Every row gives one point. The window is the flat piece filled in between its corners: a triangle in 3 columns, a solid with four corners in 4, and so on. A path goes straight from each point to the next, and from the last back to the first. After which points does the path pass through the window?

Window, 3 rows:
4.7 1.6 0.6

-1.0 2.7 -1.1

-0.3 -4.3 -3.8
Path:
(1): 3.9 1.7 -1.0
(2): 2.1 1.0 3.5
(3): -1.1 1.6 1.0
(4): -0.1 3.8 -4.6
(5): 1.1 -1.6 -7.0
(6): -0.8 -4.9 0.4
(7): -1.4 -5.0 -1.7
(8): -1.5 -3.6 -7.9
(9): 5.8 2.6 -2.4
(10): 4.2 -1.4 2.7
(11): -3.1 -4.5 -2.9
(12): -0.9 -1.8 -4.6
Through the window after points: 1, 3, 5

Window, 4 rows:
4.7 -6.3 -1.7 2.4

-7.2 1.4 0.6 1.2

0.2 -0.6 -3.1 2.5

-4.1 2.9 2.1 3.2
Path:
(1): -6.3 0.6 0.7 7.0
(2): -0.8 0.8 2.6 -1.4
(3): -4.1 2.4 2.3 -2.6
(4): -5.6 2.7 -2.5 7.1
(5): -1.2 -0.9 -4.3 7.2
(6): -0.8 1.2 1.3 -2.4
(7): 2.1 -0.4 -0.6 -2.5
(8): -1.4 -2.6 -1.4 3.7
(9): -6.7 -0.2 0.3 4.3
(10): -3.1 3.2 2.6 -1.2
(11): 0.6 0.5 -1.3 0.7
(12): -2.8 -1.7 -3.2 4.3
Through the window after points: 5, 7, 11

Window, 4 rows:
-3.0 -2.6 -4.0 -0.3

-2.8 -5.1 -1.7 -3.8

0.8 4.3 4.8 2.8

3.3 3.5 -0.5 0.9
Path:
(1): -1.2 -6.0 -3.5 -2.7
(2): -1.2 -5.1 -2.4 -1.8
(3): -3.5 1.8 -4.2 -4.3
(4): -6.0 0.7 -4.7 -3.1
(5): 1.1 -3.9 -1.8 1.9
(6): 2.9 1.1 1.7 4.7
(7): 0.4 4.3 3.0 0.7
(8): -2.8 -3.2 -2.9 -3.9
Through the window after points: 4, 6

Window, 6 rows:
1.2 -2.5 1.8 -6.6 2.9 2.3

-4.0 7.2 -0.4 10.4 3.0 2.8

4.7 -0.3 0.5 -0.6 -0.6 1.8

-1.0 -4.0 -2.2 -3.7 -0.5 0.2

2.8 -1.2 -2.8 -4.7 3.6 -1.3

-0.2 8.2 2.7 3.0 -1.6 -0.9
Path:
(1): -0.9 2.0 -2.8 -3.1 1.5 0.2
(2): 0.5 -0.8 3.6 0.7 6.5 -3.1
(3): 1.9 -4.0 0.2 -0.2 1.7 -0.2
(4): -0.9 1.9 -3.9 -4.0 2.8 4.7
(5): -0.3 5.8 -6.0 2.9 0.9 3.5
(6): -2.2 0.2 3.6 6.0 2.2 -1.8
(7): 3.6 -1.5 2.1 -0.4 0.2 0.3
(8): 3.2 1.6 -2.1 -1.2 -0.8 2.9
(9): 0.8 5.2 -1.9 2.5 1.1 1.4
(10): -0.8 2.3 6.7 2.0 5.3 -2.8
(11): 3.0 -2.1 4.2 -4.2 -0.8 -5.0
(12): 1.3 4.6 -2.1 -5.1 0.4 4.0
Through the window after points: 7

Window:
4.3 -1.9 0.2 5.2 -2.3 -2.6

-6.8 10.4 2.3 -3.3 -4.4 -2.3

4.0 0.1 -1.3 -3.2 2.1 -3.3

-4.1 -1.0 5.9 -5.3 1.3 0.2

3.5 -1.3 -4.0 1.0 -5.3 -2.8

-5.0 -0.5 1.5 -2.0 3.3 0.6
Path:
(1): -2.2 2.4 1.6 -2.4 -0.4 6.5
(2): -5.5 1.1 3.3 -3.3 1.0 -5.7
(3): -4.7 -2.0 1.0 -3.7 0.5 -6.6
(4): -2.6 2.2 2.9 -5.4 -0.1 1.0
(5): 1.8 2.0 0.8 -2.0 0.8 1.0
(6): -0.9 0.3 0.9 -4.1 -0.1 -5.0
(7): -1.7 0.3 -4.0 1.0 -2.2 -5.7
(8): 2.8 6.0 1.8 -2.7 -3.4 2.4
(9): 5.2 0.0 0.6 -1.4 1.8 4.6
(10): -3.6 -2.2 3.4 -4.1 1.0 -3.0
(11): -3.3 5.1 -0.8 -1.4 -2.8 -4.1
(12): -0.6 5.7 1.0 -0.2 -2.0 0.4
(13): 4.6 -0.1 -0.8 3.0 -2.1 -1.0
(14): 1.4 -2.6 -0.6 2.8 -3.5 -4.3
(15): -5.6 1.7 -1.8 -2.4 -0.5 -6.4
(16): 0.5 2.2 0.5 -2.4 -3.9 1.1
Through the window after points: 1, 5, 13

Window:
2.3 -1.0 2.0 -3.2 -1.5 -5.1 4.7 2.3

-7.5 4.8 4.5 2.1 -3.2 -1.4 -4.4 -3.8

-3.9 -0.2 1.1 -4.1 7.6 -8.2 -1.4 0.8

0.8 -0.2 -1.8 -8.2 6.0 0.5 -2.5 2.5

-0.1 -5.0 2.0 -1.6 -2.0 -6.1 -0.7 1.6

3.9 1.6 -2.4 -4.6 -4.4 -4.3 -1.1 0.4

1.0 3.8 4.9 4.8 -4.3 -3.2 -3.6 -1.7

-7.8 1.0 -0.3 6.3 1.3 -1.9 -2.4 -4.5
Path:
(1): -0.4 1.0 0.3 -1.3 -3.8 -2.8 -0.9 2.8
(2): -5.0 4.1 -4.1 4.1 3.5 -2.2 -1.8 4.9
(3): -3.6 -1.4 2.0 -0.8 1.2 -1.6 -2.3 -5.7
(4): -0.4 -0.4 0.5 -3.4 0.6 -2.9 -0.9 -2.3
(5): -3.2 0.0 -0.2 -2.0 1.4 -3.4 -1.6 3.8
(6): -0.8 0.5 -0.6 -2.9 1.6 -3.6 0.3 4.2
(7): 3.9 -2.0 1.1 -5.0 1.6 -1.9 -0.9 -3.3
(8): 1.8 -1.1 2.1 0.0 -2.5 -2.6 -1.2 -1.7
Through the window after points: 2

Window:
-2.8 -2.3 0.9 3.1 -4.4 -1.4 4.3 4.3

1.9 3.8 2.1 3.4 8.7 -1.9 1.7 1.4

-1.2 9.6 -1.1 -1.8 5.8 -2.0 3.1 2.5

-0.5 0.6 4.3 2.5 -2.1 -1.6 -4.8 -1.3

-0.1 -5.1 -2.2 -2.4 -4.8 2.6 2.3 4.0

-8.0 -8.9 -1.7 -0.2 -3.4 1.6 -0.3 -1.5

-3.3 -3.8 -5.2 2.7 -3.4 -0.8 -0.5 3.4

1.5 0.7 -1.4 -5.3 -3.3 -8.0 1.3 0.1
Path:
(1): -3.5 -3.4 2.2 0.1 0.4 -3.4 -0.1 5.4
(2): 1.5 1.8 0.7 0.5 -6.2 0.6 2.0 -4.7
(3): -3.0 -1.1 -1.8 0.5 -2.2 2.5 5.3 -3.9
(4): -0.9 -2.6 2.2 1.7 -1.3 -1.7 -3.7 7.0
(5): -3.2 -2.2 0.6 0.1 0.2 -2.6 -1.2 3.9
(6): -0.3 4.1 -3.1 -2.9 -0.2 1.3 2.3 -5.6
(7): -1.6 2.4 -2.0 4.1 1.0 -1.4 2.4 -0.3
(8): -1.6 -0.8 2.2 1.5 2.0 -3.2 -0.9 3.2
Through the window after points: none

Window:
2.9 7.0 -4.8 -0.8 -3.6 -8.0 -6.3 -0.7 1.3

-3.5 -0.7 -3.1 -1.8 1.0 1.0 -0.9 1.6 -3.6

0.9 -2.8 -0.8 0.7 1.7 1.6 0.7 1.1 -0.6

-0.9 -4.3 -0.6 0.1 3.2 -0.6 -5.7 4.9 -1.0

-0.5 -3.3 -3.8 8.6 3.5 1.7 -2.8 0.8 -4.6

-0.8 6.0 -3.4 8.0 3.8 6.6 -1.3 -1.3 -0.7

-1.8 1.3 2.9 5.7 -1.0 -2.7 6.6 8.5 -2.4

-3.5 -0.5 4.9 -0.7 -2.2 -0.9 -1.6 1.0 -0.7

3.2 4.7 -1.0 -4.1 -8.3 5.0 -1.0 4.5 -1.3
Path:
(1): 1.7 2.1 0.9 2.3 6.7 -3.4 -4.0 1.1 -6.2
(2): -4.6 -1.9 -2.6 4.2 -0.8 1.0 0.3 1.4 2.3
(3): -3.6 -1.7 -0.3 5.5 -3.4 1.1 3.0 6.1 -0.3
(4): -0.5 2.7 1.1 3.4 1.6 -1.3 2.6 4.7 -2.9
(5): 1.5 3.0 0.8 5.1 4.7 3.6 -2.6 0.4 -7.7
(6): -2.7 -3.7 -6.2 6.8 -0.5 -0.5 -1.2 2.0 1.6
(7): -0.8 -0.4 -2.3 2.8 -1.0 0.5 0.1 2.7 0.8
(8): 1.3 1.4 2.0 -1.0 3.1 1.7 -1.1 1.6 -6.3
(9): 2.8 1.7 0.6 -1.0 2.8 0.6 2.0 3.9 -6.8
(10): -4.9 -1.3 -2.4 3.2 -3.0 1.1 -2.1 1.8 2.3
(11): -2.0 -1.1 -1.1 1.4 -2.2 0.4 -1.7 1.3 -0.3
(12): 1.1 0.3 0.5 -0.8 0.2 -1.6 -2.4 4.0 -3.8
Through the window after points: 3, 5, 7, 9

Window (9 x 9):
0.6 5.9 -1.4 2.5 1.2 -8.9 3.1 -2.5 -1.5

-3.7 -4.8 -1.1 -1.6 -0.2 0.7 2.6 2.0 -1.3

-1.2 1.4 0.4 -3.9 5.0 0.9 -3.0 -2.6 4.0

-3.3 -3.5 1.4 2.1 6.0 7.6 7.4 3.6 -4.7

3.3 3.4 3.5 4.8 -6.7 2.6 -2.0 4.8 1.8

5.6 3.6 -2.2 3.6 -3.2 2.9 -1.4 -1.1 0.7

2.5 1.3 0.2 -0.8 1.5 1.7 4.4 5.8 -3.0

4.4 -1.9 -1.3 7.6 4.4 1.6 3.2 1.4 0.8

6.5 -3.4 -0.5 4.0 8.8 0.7 0.2 -3.9 -7.1
Path:
(1): 1.4 1.8 -3.1 3.7 6.8 1.4 0.6 7.1 -3.9
(2): 4.3 -2.6 3.0 -1.1 -1.1 1.1 5.1 -2.9 -1.5
(3): 7.6 -2.6 3.2 0.8 3.3 3.7 6.3 -1.5 -0.9
(4): 2.2 -0.3 -2.4 7.3 3.3 0.5 1.3 2.0 0.6
(5): -1.5 1.9 -3.8 3.1 4.8 1.5 -1.3 4.6 -1.8
(6): 4.7 1.5 5.3 0.1 1.1 1.2 3.0 -4.8 1.6
(7): 3.4 -0.2 0.7 -1.5 -0.5 1.1 1.9 -3.2 3.8
(8): -0.8 3.2 -0.2 2.5 4.0 -1.4 -1.4 1.8 -0.8
(9): -0.3 1.3 -1.6 3.6 1.8 3.4 1.8 3.4 -1.9
(10): 2.6 -1.1 2.0 2.4 0.8 4.2 3.2 0.4 -1.1
(11): 5.2 1.5 3.6 1.2 0.6 -1.6 5.2 -2.6 1.7
(12): 1.3 3.0 -3.6 3.6 0.3 0.5 -1.0 0.5 -1.9
(13): -1.6 0.3 -3.3 5.5 0.3 0.9 0.6 5.7 -3.6
(14): 0.9 0.8 1.3 0.9 2.8 -0.3 4.2 -1.0 -1.2
(15): 2.1 0.2 2.4 3.0 1.8 1.5 5.8 0.6 -1.9
(16): 0.1 -1.8 -3.8 4.7 3.3 4.9 -0.6 4.0 -4.4
Through the window after points: 1, 3, 7, 9, 11, 13

Window:
1.2 -3.2 5.6 -7.7 7.9 -1.7 -5.3 5.1 4.5 1.0 0.1

-1.7 -1.5 -2.4 0.2 -4.1 2.4 -2.7 2.6 2.3 4.0 2.9

-4.7 -3.5 -2.4 1.0 2.3 4.9 -1.6 1.6 -5.6 -3.4 0.5

-1.1 1.5 -4.4 -3.4 -1.1 0.7 -2.7 -1.1 -2.4 -5.0 2.7

1.6 3.6 1.1 -1.4 0.5 4.8 1.9 -1.5 0.6 3.1 1.5

-3.1 2.3 -5.2 -1.1 -0.3 0.6 -2.9 0.2 -0.7 3.2 -2.6

-1.4 10.9 0.3 3.8 -0.5 1.6 0.9 1.6 -1.2 -6.4 2.8

7.2 5.5 -1.5 6.8 3.8 2.7 -1.5 -5.8 -0.6 -1.8 5.1

-8.0 -0.2 1.9 -1.0 1.0 1.3 -2.6 -3.1 -0.1 -2.2 -2.9

2.3 0.4 2.5 -1.6 -4.4 -3.5 -1.5 4.1 -0.8 6.4 1.2

-4.3 -6.8 -0.3 0.9 9.5 -5.9 3.5 -3.0 3.2 -2.5 -1.9
Path:
(1): -2.4 0.6 -1.7 -0.6 2.0 0.9 -1.2 0.1 -1.4 0.6 4.2
(2): -1.2 -1.5 0.8 1.4 -1.7 3.4 -1.4 3.4 -4.1 -2.8 -4.1
(3): 5.4 1.3 -1.0 2.8 -0.6 3.9 0.7 -2.1 1.4 -4.2 1.0
(4): 2.4 5.0 -1.4 4.3 4.5 0.6 -3.0 -3.8 -1.5 0.8 5.0
(5): -2.3 1.7 0.4 -4.6 3.7 2.3 -2.0 -0.4 0.5 0.0 7.3
(6): 3.2 -1.7 -2.1 4.8 0.3 0.1 -0.3 2.8 -2.6 0.0 -4.9
(7): 2.6 -4.8 -5.3 1.6 1.4 2.2 1.1 -0.3 -0.4 -3.9 -6.2
(8): -3.8 1.9 1.8 -0.6 1.7 -1.9 -2.5 0.2 0.2 0.1 2.4
Through the window after points: 1, 3

Window:
2.4 -1.4 -3.4 1.6 -3.7 -3.1 3.3 3.7 0.0 1.4 0.8

-1.0 2.2 0.9 1.8 5.8 3.3 -2.7 2.3 -4.0 4.6 -2.9

-4.1 7.7 -1.8 6.6 0.5 1.7 -5.6 0.9 -0.6 1.7 3.2

0.6 0.1 4.4 -4.9 -5.0 -1.0 2.4 -1.3 -6.2 -0.5 2.8

1.9 -7.2 6.3 3.2 -9.2 -2.5 4.0 2.3 6.0 3.3 -3.9

3.1 -5.7 -3.7 3.5 -0.6 3.5 4.8 -0.4 2.9 -1.6 -2.9

2.2 1.6 0.4 -2.5 -6.9 -3.4 -1.7 -4.5 2.5 2.9 -1.5

1.7 7.3 -3.8 0.9 3.1 -0.9 1.6 -2.8 -2.7 -4.3 -6.8

7.2 -0.9 -2.5 -0.5 -0.7 6.0 6.4 6.2 0.5 -2.9 -1.8

-4.2 -3.4 1.4 0.3 -5.2 -1.8 -2.7 5.5 5.6 1.4 0.9

4.0 4.5 2.8 -0.7 2.4 -6.5 -3.5 -2.8 1.0 -2.6 -0.2
Path:
(1): 1.0 3.0 0.4 0.4 -0.6 0.5 5.0 1.1 2.3 1.7 0.5
(2): 1.7 2.4 0.8 -0.9 1.2 0.8 2.2 2.0 0.9 -0.3 0.7
(3): 6.2 -1.7 0.2 3.2 -1.6 -2.4 -3.8 -0.2 -1.4 -1.1 -6.4
(4): 0.3 -0.5 1.1 1.2 -1.9 -3.0 -3.8 -0.4 0.3 -1.1 -1.3
(5): -0.3 5.4 1.2 -1.3 -0.5 0.4 3.8 3.5 3.9 3.3 3.8
(6): 0.6 3.7 0.1 -0.9 3.6 0.0 1.7 -0.4 2.2 -0.9 -1.4
(7): 4.4 2.6 -4.4 2.0 -4.5 -1.6 -2.1 -1.5 -7.4 -3.0 -3.8
(8): 1.7 1.1 -0.5 0.9 -5.4 -1.3 -3.2 -1.3 1.3 0.9 -1.4
(9): 1.4 -0.8 2.4 -4.2 -1.2 -3.7 7.0 -1.3 1.7 5.0 -1.3
(10): -3.3 6.1 -2.4 -3.9 2.2 -5.8 0.7 -2.0 8.4 2.9 0.2
(11): 0.9 -3.8 1.7 2.4 -6.5 1.0 -1.9 3.4 -1.0 -0.7 -1.8
(12): 3.8 -1.7 0.1 1.8 -2.4 0.5 -0.6 2.1 -0.2 -2.2 -4.0
Through the window after points: 2, 4, 8, 10, 12

Window:
-5.0 3.8 -2.6 4.9 6.5 3.0 -1.9 -1.4 6.1 0.0 -1.0 0.4

-0.3 -0.5 -3.6 3.5 -0.1 -0.9 6.2 -4.3 0.0 2.0 -2.8 -2.0

-0.2 2.3 8.7 1.6 -5.7 -1.5 1.8 -0.2 -2.7 -0.2 2.8 -0.3

2.3 3.6 0.5 -5.1 2.0 -2.1 -9.6 1.9 0.5 0.8 -3.6 -2.0

4.4 2.0 -7.7 -1.0 -0.1 -3.4 -3.4 0.4 2.2 -2.2 6.1 -4.8

3.1 -7.4 4.3 -4.1 -1.2 -3.9 -1.8 7.1 3.9 -1.1 0.0 2.8

4.8 3.0 1.1 -1.3 0.6 -6.6 -1.6 1.5 -1.3 -0.2 4.7 2.6

-1.7 -4.1 0.8 10.0 1.9 -3.7 -3.3 -0.9 4.3 -4.9 -2.4 2.0

-4.1 0.1 2.9 -2.5 0.2 -3.9 2.0 5.3 -0.5 -1.8 -3.2 0.3

-1.7 -4.2 -8.5 4.9 -2.4 2.9 -1.3 -0.8 -3.5 -2.5 0.2 1.4

1.8 3.6 4.0 -2.0 2.3 -2.4 -3.3 9.8 2.1 4.2 -1.2 -2.4

-5.3 -0.1 7.5 2.4 5.6 -3.2 -0.4 0.5 -2.3 0.8 2.9 -1.3
Path:
(1): -2.4 -2.2 1.7 6.5 -6.9 -7.7 -1.6 0.7 5.7 1.6 0.6 1.5
(2): -8.3 1.1 2.7 -0.9 4.0 -7.3 1.3 -0.2 0.9 2.2 2.5 2.4
(3): 0.1 -0.1 4.2 1.2 1.7 -1.1 -1.1 3.4 -1.4 -1.3 -0.4 -1.8
(4): 6.6 2.7 0.2 -0.2 2.8 -3.1 -4.3 0.8 -1.7 -4.5 2.2 -3.5
(5): -3.0 0.7 -1.8 -1.8 0.0 -1.9 -3.9 1.4 2.6 3.1 -1.1 0.1
(6): -3.5 2.3 2.0 2.0 0.8 -1.0 -3.8 -0.7 1.8 1.4 1.5 -0.2
(7): 1.2 1.1 -0.1 1.8 5.5 0.2 2.9 3.9 1.5 -2.2 -2.6 -0.9
(8): 5.1 6.1 0.8 2.4 3.6 -2.2 0.9 4.3 -4.9 -4.8 -2.6 -3.4
(9): -1.2 -1.1 -1.0 -0.5 0.2 -1.5 -2.1 0.7 3.7 2.9 0.1 -0.4
(10): -5.6 -0.9 1.7 2.0 -2.0 -2.1 -4.1 1.8 0.9 0.6 3.7 1.2
(11): 5.3 0.9 0.8 -1.5 3.5 -3.1 1.6 -1.1 -1.2 -2.6 -2.6 -2.4
(12): 2.2 0.6 1.5 1.7 5.7 -0.5 -2.0 0.8 -1.7 -4.2 0.2 0.6
Through the window after points: 2, 4, 6, 8, 12

Window (12 x 12):
0.3 -1.4 -3.0 -2.2 0.0 -1.1 -4.1 -2.4 0.7 5.8 3.8 5.7

2.2 -1.2 3.4 0.3 3.3 0.8 -3.4 1.0 -4.7 2.0 -6.8 0.7

-2.3 5.8 2.0 -1.8 -4.8 -0.4 0.9 -1.1 1.0 -1.7 2.7 3.9

-0.5 0.9 -1.9 -7.7 1.4 -1.1 -5.3 3.5 0.0 -4.3 3.0 5.6

1.8 -3.1 3.6 9.0 -1.9 4.8 4.6 3.7 0.6 4.3 1.9 -1.7

-5.6 -5.7 4.1 4.8 -1.4 -4.1 -1.2 -0.9 -2.0 -0.2 -0.6 4.0

1.3 -5.7 -5.4 2.4 -5.7 -1.2 2.3 -0.7 -5.3 -1.2 -1.4 1.3

-2.4 -7.4 -1.6 -0.8 6.9 2.3 7.3 3.0 -2.6 0.4 -5.2 2.3

-1.4 4.3 -4.2 5.6 6.5 -2.1 -1.2 0.6 -6.7 -5.4 6.0 5.9

-1.8 9.7 -2.3 -0.2 -0.4 -5.1 -5.4 5.5 2.5 4.4 1.8 2.1

2.5 2.5 -4.2 4.0 4.1 2.5 2.2 1.8 4.7 -3.1 -2.8 -4.5

3.9 7.0 -6.1 6.9 1.0 -6.6 2.8 0.6 -2.2 -0.6 9.4 -6.8
Path:
(1): -2.8 -1.2 -1.6 1.2 2.5 1.4 -0.2 1.2 -1.0 -0.7 1.6 -0.2
(2): 3.9 -0.9 -0.3 2.5 0.0 -2.0 1.7 -0.3 -2.6 -0.5 -0.9 5.5
(3): 3.0 0.8 -0.8 4.7 0.3 -2.3 2.8 2.1 -1.0 -0.5 2.1 1.0
(4): -3.6 1.8 -1.3 1.4 0.2 2.6 -1.8 2.3 -2.0 0.2 0.3 -4.9
(5): -4.1 -1.6 -1.3 3.9 -3.6 3.7 0.0 2.4 -1.1 4.3 3.5 -0.5
(6): 7.8 -2.1 2.5 3.6 4.4 -2.1 3.5 0.4 0.9 0.3 -1.4 3.4
(7): 5.1 0.9 0.2 2.5 -0.8 -5.2 1.2 2.7 2.3 -0.7 3.3 5.9
(8): -4.2 2.3 -4.2 1.2 3.1 4.0 -0.6 1.7 -3.6 1.8 -0.8 -3.3
(9): -5.4 -0.8 -8.3 1.3 2.7 3.4 -0.2 0.8 -8.6 -1.0 -0.1 0.2
(10): 1.3 0.1 0.3 0.7 2.1 -3.3 0.0 0.4 0.1 -0.9 0.5 3.5
(11): 3.5 1.1 0.3 5.6 3.0 -0.9 4.7 0.7 1.8 1.6 -0.2 3.7
(12): -1.2 -0.9 -1.1 2.7 -1.6 3.9 -0.1 3.0 0.0 -0.7 0.4 -4.5
(13): -2.6 -0.1 -4.2 1.2 -0.6 0.5 -3.0 0.8 -5.8 0.2 2.8 -3.6
(14): 2.4 -1.4 -3.1 2.4 -1.1 -2.7 3.3 0.7 -1.4 -1.6 0.5 3.3
(15): 1.4 0.0 -0.2 1.5 3.6 -1.3 2.6 1.4 -2.8 -2.3 0.3 5.0
(16): -4.0 0.7 -3.2 2.0 2.6 0.5 0.6 1.0 -2.7 -1.0 2.0 1.5
Through the window after points: 5, 11, 13, 15
